Rows are points. A path goes straight from each point to the next, and from the last back to the first. The post is the endless flat space through its rows: a point in 2 columns, a line in 3, a plane in 4, and so on, so that a path can go around it. Count how often the path circles the post. Going back the other way cancels.
In the rows, 128 means zero.

Post (1 x 2):
[[140 108]]
Path, 20 rows:
[[ 92  81]
 [108 122]
 [140 128]
 [177 123]
 [187  65]
 [131  60]
 [ 93  80]
 [117 147]
 [120 175]
 [122 104]
 [113  41]
 [178  73]
 [191 124]
 [153 133]
 [104 134]
 [111 121]
 [130 129]
 [199 142]
 [200  90]
 [157  56]]
Times around: 1

Post, 7 rows:
[[191 171 124 105 197 123 107 169]
 [133  96 170 148  33  70 114 138]
 [106 126 205 154  97  87 137 112]
 [183 136 128  78 182 131  94 112]
 [163  59 167 186  69  78 128 120]
 [ 67 153 122 129 159 165 114 127]
 [148 170 120  97 148 159 151 105]]
Path (24 x 8):
[[116 140 186  81 127 132  67 119]
 [170 141 158  55 135 139 139  98]
 [119 118 161 157  88  91 159 153]
 [108 175  59  92 100 103  91 137]
 [144 139 156 150 114  52 101 100]
 [109 195 140  78 147  90 160 127]
 [147 131 226 106 213  75 117 146]
 [115  71 146 149  75 146  84 180]
 [154  88 150 188  50 118 153 116]
 [ 45 152  68 176 112 201 127  55]
 [171  63 132 169 145 107 142  63]
 [103 130 176 177  92  59 194 137]
 [150 111  83  89 106 147 122  62]
 [217 196  92 180 158 106 127 199]
 [201 116 150  98 173 143 112  81]
 [154  93 188 170 110 148 179 143]
 [146 116 137 114 122 109 129 182]
 [ 95 167 115 157 140  77 161 174]
 [128  71 171 110 113  80 118 148]
 [176  82 164 174 102 100 148 187]
 [176  93 110 208  76 147 115 194]
 [132 165 132 111  83 148 142  77]
 [168 196  93  98 150 126 101  97]
 [185 136  77 119 123 161  70  96]]
Times around: 0

Post:
[[127 159 106 154 104 151 120 156 150 108  80 139]
 [101 155 118 140 117 186 160 143 110 115 154 108]
 [142 125  92 166 116 141 145 157 130 171  70 158]
 [ 70 171 115 140 173 166 131 106 173 121 201 155]
 [ 96  94 141 140  62  99  64 131  76 160  97 171]
 [158 160 162 105 129 162 109  86 113 130 132  62]
 [147 109 112 139 124 165 142 134 165 132 140 143]
 [127 122  99  94 147 149 164  98 175 145 156  88]
 [172 164  70 177  60 115 132 140 136 120 139 129]
 [125 141  90 155 118 131 147 145 111 113  81 182]
 [131 145 109 115 107 187 133 115 136 144 104 139]]
Path (30 x 12):
[[165  78 115  94  68 172 196  99 161 175 107 124]
 [108 114  99 127  87 179 150  91 178  90 166 155]
 [136 157 102 130 138 155  77  93 139 136  66 104]
 [114 174 116 184  85 199  63 196 112  92 128 155]
 [165 115 136  81 152 151 138 131 170 102 144  98]
 [140 147 115 109 119 249 138 116 218 164  84 191]
 [118 186 106 143  78 138 139 127 145  21 103 126]
 [117  85 109 137 104 128 142 107  78 142 108 147]
 [132 111  72 155 103 149 135 149 129 161 157 112]
 [131 165 113 143  88 133  77 104 131 169 177 119]
 [147 168 137 179  73 190 107 194 175 182 103 160]
 [119 151 128 109 109 155 157  84 186 124 161 163]
 [ 96 163 129 139 135 175 119 103 145 163 134 133]
 [137 120  99 147 116 132  81  83 152 200 160  91]
 [172 153  69 128 135 164 131 138 124 127 109 144]
 [122 165 110 138 101 143 137 143  83 148 107 119]
 [ 96 112 139 135 112 104 148 122 142 162 172 140]
 [ 62 156 145 104  99 117 137  88 157 114 148  94]
 [ 98 161  86 152 114 143 140 102 125 172  87 151]
 [ 77 115 114  76 164  94 116 102 120  96  81  72]
 [107 132  96  88 125 169 118 104 130 119 141 156]
 [116 147 103 124 145 151 154 115  54 140 102 162]
 [ 74 156  82 181 133 175 119 155 134 118 110 153]
 [143 129  88 159  98 132 180 155 115  81  49 146]
 [ 75 153 202 128 184 184 107 110 163 142 144 109]
 [159 155 138  99  93 216 149 115  64 155  90 157]
 [104 196 116 127 148 213 120 131 135 122 210 153]
 [167 164  81 142 156 153 114  97 144 139 137 159]
 [137 163  94 181  80  96 104 146  80 120  57 113]
 [ 67  73 127  82  66 102 148  64 119 140 148 136]]
Times around: 2

Post (17 x 18):
[[118 170 191 129 130 111 120 165  87 128 171 161 126 126 144 205 145 123]
 [118 170  95  71 151 158 129 142 148 138  58 113  61 138 126 179 106  98]
 [ 78 113 159 128 176  83 127  69  96 126 180 174 110 104 172 154 164  94]
 [158 150 118 141 157 150 114  94  64 154 113 147 207  73 132 162 160 142]
 [ 98 131 218 107 105 127  95 172 127  79 128 122 139 160 186  55 116 143]
 [115 173 118  98 128 138 160 103 150 110  60  94 145 188 181 154 203 114]
 [124  57  93 128 138 154 126 129 103 150  76 142 127  92 140 191 157 103]
 [167 105  66 143 149 126 139  93 158 155  92 167 131 105  98 167 146 103]
 [ 78 160  83 163 118 159 150 171 116  53 135 136  47 109 175 137 101 145]
 [157 148 135 100  86 152 148 141  93  34  76  94 159  81 116  94 139 189]
 [ 77 122 139 155 133 129  98 124 116  78 168 127 136 126  97  94 130 137]
 [136 129 148 159 167 164 127 164 176 137 111 160  84 126 145 145 159 154]
 [ 85  94 157 117 176  94 117 161 121 112  97 141 194 149 144 151 105 163]
 [172  94 115 121 103 179  82 112 154 103 122 114 137 135 181 110 136 172]
 [169 121  72 198 146  78 122 173 140 101 145 120  92  97 120 119 185 140]
 [153 148 121 145 144 138  97 174 108  88  85 135 110 160 116 106 114 173]
 [111 154 101  90 114 155  73 186 129  77 145 160 124 125 126  96 119 193]]
Path:
[[190 118  97 161  63 181 156 130 189  32 118 147 110  85  96 130  95 120]
 [109 159 193  85 137 190 171 123  84 104 114 157 176 135 135 133 186 157]
 [176 189 102 163 109 198 126 121 127 107  84 106 152 141 180 106 158 140]
 [112 169 209 147 185 148 139 116 129 117 104 141 137  84  82 153 131 119]
 [145 170  36 234  95 141 174 150 121  75  48 114 115  90 122 183 142 128]
 [ 95 128 168 126 146  68  80 146  70 109 134 131 155 163 175 129 131  77]
 [126 140  97 135 144 160 130  81 152 143 145  98 135 163 136 161 200  46]
 [144 123 197  57 185 234 106 115 179 122  55 182 157 135 174 162 172 201]
 [100 172 110  98 156 167  90 116 126  88 118 134  94 131 205  98 144 159]
 [162  96 166 185 110 105 142 166 101  67 146 104 187 112 116 157  99 136]
 [140 133  81 154 167  81 156 121 154  98 131 120  59 111 198  91 185 116]
 [132 133 156 111 142  83 137 151 123 188 164 161 110 114 160 174 130 127]
 [127  90 213 107  66  95  95 196 107  77 145 129 103 134 192  92 145 144]
 [128 120 212 112 113 155 189  87 143  61  45 119 125  94 120  82  83 206]
 [118 197 164  77 143 159  90  99 102 177 115 176 162 156 179 245 140 151]
 [153 116 164 162 138 188  65 167  81 106  98 150 153  99 158 154  71 151]
 [203 186 138 179 169 155 115 202 157 118 145 206 112 163 194 151 168 176]
 [157  98 121 112 150 130 132 133  44 179  58 129 168 120 150 112 157  79]
 [  7 123 181 178 161 103 128 138  47  89 164 112 161 112  85 120 105 110]
 [116 191  82 108 201 160 132 135 130  92  75 180  80 128 165 127 196 240]
 [ 51 195 137 122 166 104  81 198 111  56 109 142  84 173 116 163  97 143]
 [210 169 183 206 158 128 177 173 157  60  43  88 133 105 126 127 138 130]
 [170 225 171 156 230 194 144 177 147 163  70 147  96 114 171 110 123 163]
 [186  62 106 122  74 232 155 111 172 104  83 114 124  75  87 141 142 184]
 [ 69 203 117  91 115 132 208 161  80  70  46 100 158 109 174 121 122 148]
 [ 84  88 157 146 138  91  83 189 116 120 178 173 139 151 210  71 134 117]
 [149 128 160 172 137  87 122 191 172  87 180 150 140 120 115 110 146 164]
 [ 51  73 127 113 149 135  90 195  58  85 141 158 141 135 102 101  85 169]
 [ 72 100 167 111 121 130 112 117 129 120 135 190  94 175  86 139 128 142]
 [111 121  49 134  94 116 128 177 169 116  77 139 149 158 193 135 127 121]
 [123  82 102 107 125 133 126 127 160 121  55 119 135 117 143 202 175 108]]
Times around: 3

Post, 17 rows:
[[151  91  70 160 147 108 168 142 113 121 165 153 132 163 103 117 132 169]
 [135  77  70  96  99 125  90 166 133 138  54  82 122 140 150 150 167 145]
 [190 136 137  95 130 121 110 139 168 172  84 181 164 101  78  34 174 176]
 [102  83  89 178 127 128 169 162  93  59  97  69 107 190  89  84 139  22]
 [161 105  90 119 140 153 131 104 144 131 131  97 157  91 138 178 149  83]
 [142 147  90 122 125 166 179 131  49  79  84 141 102 105 142 152 174 130]
 [ 96 126  93 140 130 115  48  87 139 108 124 127 104 130 109 101 130 115]
 [136 117 113 140 139 126 146 170 110 111 122 152 122 106 197 136 136 110]
 [181 106 135 138 133 102 116  85  75 166 176 109 113  76 177 142  82 168]
 [118 129 128 158 164 126  74 142 139 106 118  90  82 178 123 128 119 104]
 [165 119 120 139 155 139 119  51 108 109 166 194 124 132 175 133 177 127]
 [155 122 128 168  90 135 135 102 142 128 102 143 162 160  83  83 161 166]
 [ 79 120 118 130 179 157 105 131 120 106  63 105 148 127 179  98 157 102]
 [154 147 146 146 141 163 100 137  85 114 156 170 154 118 119 105 145 116]
 [130 127  98 167 156 114 103 203  93 152  87 169 124 140  71 177 183 104]
 [101  53 126 203  87 104 172 177  92 128 124 161 104 150  64 152 185 190]
 [173 119  67 183 125 137  89 105  88 159 183 145  21 157 169 173  95 130]]
Path:
[[154 163 161 153 188 144  52  91 142 157 141 196  99 177 133  78 102 176]
 [141 175  89 142 192 223  91  72  84  97 164 122 157 201 116 146 155  81]
 [156 112  91  89 132 139 142 217  43 163 176 187 115  65  69 145 197 143]
 [184  80 124 107  41 140 132 134  96 140 143 104 136  51  70  53 172  80]
 [167 141  37 108  73 160  72 111  88 139 165 122  60 151 124 125 116 125]
 [124  74  82  79 144 123  95  95 117 109 131  99  99 163 182 152 145 136]
 [ 87 144 178 161 200 110 100  51 140  94  95 198 146 114  57 137 186 173]
 [165 163 112  65 206 118 106 143  28 193  92 159  73  25 182 110  94 134]
 [221 107 233 121 182 117 121  93 139 142 184 160 206 183 191 109 175 170]
 [ 46  89  92 160  84 105 140 200  93 103 102 115 186 189 143 140 162 126]
 [136 159 119 119 125 192  98 147  98 161 136 177 218  55 138 123 132 142]
 [128 121 104 142 108  88 112 176 128 138 141 181  97 106 141 125 155  90]
 [146 197 114 169 121 194  73  89  90 131 128 112  82  79 182 177 126  74]
 [141 164 121  99 189 123 136 189 134  92 127 120 152 115 142  92 130 204]
 [123  99  87  98 164 114  85 141 128 130 123 141 173 182 151  62 191 118]
 [ 75 136  85 125 153 150 107 139  64  80 182 132 119 118  85 126 170 138]
 [161 116 186  96 191 112 125 137 142 144 152 167 147  80 189 144 211  80]
 [ 71  16  90 149  69 123 159 149 134  82 163 148 168 214 136 111 213 145]
 [130  58  46  94 102 200 111 122 157 124 143 163 118 152 121 111 189 103]
 [154  91  64 144  52 153 109  44 140  95  98 154 122 140  79  30 137 116]
 [ 95  82 143 150  87 124 100 152  97 104  60 131 154  94  95 108 187 186]
 [ 71 160 139 203 198 180  89 128 110 148  49 165  76 148 240 159 146 141]
 [200  69 116 117 128 141 114 124  43 135 228 201  84 167 170 154 152 108]
 [ 85  63  96 132 160  46 138 163 222  81  52 100 151 184  85 133 153  85]
 [117  99  96 141 145 168  93 113 129 136  75 162 139 126 126  95 187 116]
 [144  74  86 178 152 130 153 179 155 142  49  95 100 137 180 222 202  93]
 [167  89 107 129  82  83  85  92  79 123 114  99 111 182 185 104 136 191]
 [100  99 152 138 127 157  54 171 133 154 166 172 111 146 211 212 191  91]
 [143 157 106 150 207 182 178 153  66 143 154 154 129 117 101 106 109 158]]
Times around: 1
